Every row gives one point. A path goes straight from each point to the next, and from the last back to the first. The post is the endless flat space through its rows: a point in 2 columns, a line in 3, a plane in 4, and so on, so that a path can go around it. Count how often the path circles the post. Going back the other way cancels.
(in the rows, 128 means zero)

Post, 2 rows:
[[131 149 115]
 [125  94 148]]
Path, 26 rows:
[[107 125  92]
 [ 74 156 117]
 [111 110 145]
 [148 164 147]
 [146 113 130]
 [126  90  93]
 [123  91 105]
 [141 110 130]
 [118 111  98]
 [ 66  68 165]
 [119 138 172]
 [174 143 143]
 [150 111  94]
 [167 133 133]
 [133  82 139]
 [106 127 116]
 [107 106 157]
 [116 168 156]
 [174 165 131]
 [125  70 148]
 [ 86 100 116]
 [ 97 128 158]
 [159 128 181]
 [122 148 145]
 [163 117 162]
 [136 120 119]]
Times around: 4

Post:
[[146  95 112 125 130 135]
 [144 136  98 133 121 131]
 [100 102 138 123 139 147]
 [104 121 138 166 107 152]
 [117 125 153  93 139  54]]
Path, 22 rows:
[[143 129 144 175 104 108]
 [100 116 106  96 180 102]
 [ 86 118 114 180  98 141]
 [115  75 146  89 129 123]
 [152 127 174 152  79 107]
 [161 158 135 149  98 138]
 [162 120 114 120 100 120]
 [115 154 104 111 109 146]
 [136 141 146 124 103 127]
 [146  45 146 181 113 170]
 [ 96 142 112 158 140 115]
 [116 143  96 113 129  86]
 [104 152 141 126 103 106]
 [115 121 140 143 121 164]
 [147 161 108 124 141 171]
 [101 101 184 144  95 167]
 [163 115 106 166  60 136]
 [113 161 102 142  99 119]
 [139 135 116  72 124 107]
 [159 134 155 164  80  82]
 [127 127 160 107 162  95]
 [135  88 180 138 108 150]]
Times around: 2

Post, 8 rows:
[[103 153 181 142 129 101 155  95  73]
 [111 113 128 104 122 120 144 105 135]
 [118 154 136 112 136 121 113 113 131]
 [119 122  92 108 132 105  98 177 154]
 [156 144 116 124 115 157 119 133 116]
 [100 120 136 146 125 135 123  94 106]
 [116 116 121 148 160 138 134 102  90]
 [140 131  99 131 123 126 123 156 191]]
Path, 32 rows:
[[153 130 155 138 167  74 118 127 102]
 [151  84 100 157 134 120 131 126  93]
 [138 174 123 158 117 125 144 112 108]
 [ 93 127 119  70 112 110  95 108 117]
 [130 120 133 111 140  80  89 135 155]
 [114 108 155 130 167 100 110 117 163]
 [127 142 127 154 115 177  92 115 165]
 [ 91  99 164  84 148  44  91 160 129]
 [177 164 169 182 107 125 161 117 112]
 [ 63  98  75  94  96  91  98 116 169]
 [156 184  75 114 104 224 121 100 126]
 [132 143 120 153 117 172 150 133 105]
 [ 74 131 112 134 123 141 145 127 144]
 [121 164 139 135 113 149 118  89 103]
 [117 151 115 101 123 127  82  88 105]
 [112 127  70 127 152 147  59 124 162]
 [106 170 101 150 110 160 153 107 157]
 [132 136 108 138 105 179 148 143 111]
 [122 120 137 143 110 142 134 159  93]
 [ 63 122 112 163 146 126  94 124 103]
 [161 175 105 190 100 180 162 126 137]
 [134 118 124  86 166 104 157  90 112]
 [127 109 120 130 147  91 106 146 137]
 [155 135 181 137 120 140 125 105 130]
 [ 82 115 119 100 134 126 129 146 151]
 [120 121 148 126  99 163 117 102 162]
 [121 114 182 123  90 109 136  74 107]
 [142 120 129 131 119 142 145  89 127]
 [108 147 102 118 146 110 120 144 101]
 [ 81 159 120 150 112 131 145 142 120]
 [ 63 114  99 121 188  93 123 133  68]
 [190 127 107 120 130 166 178  91 140]]
Times around: 0
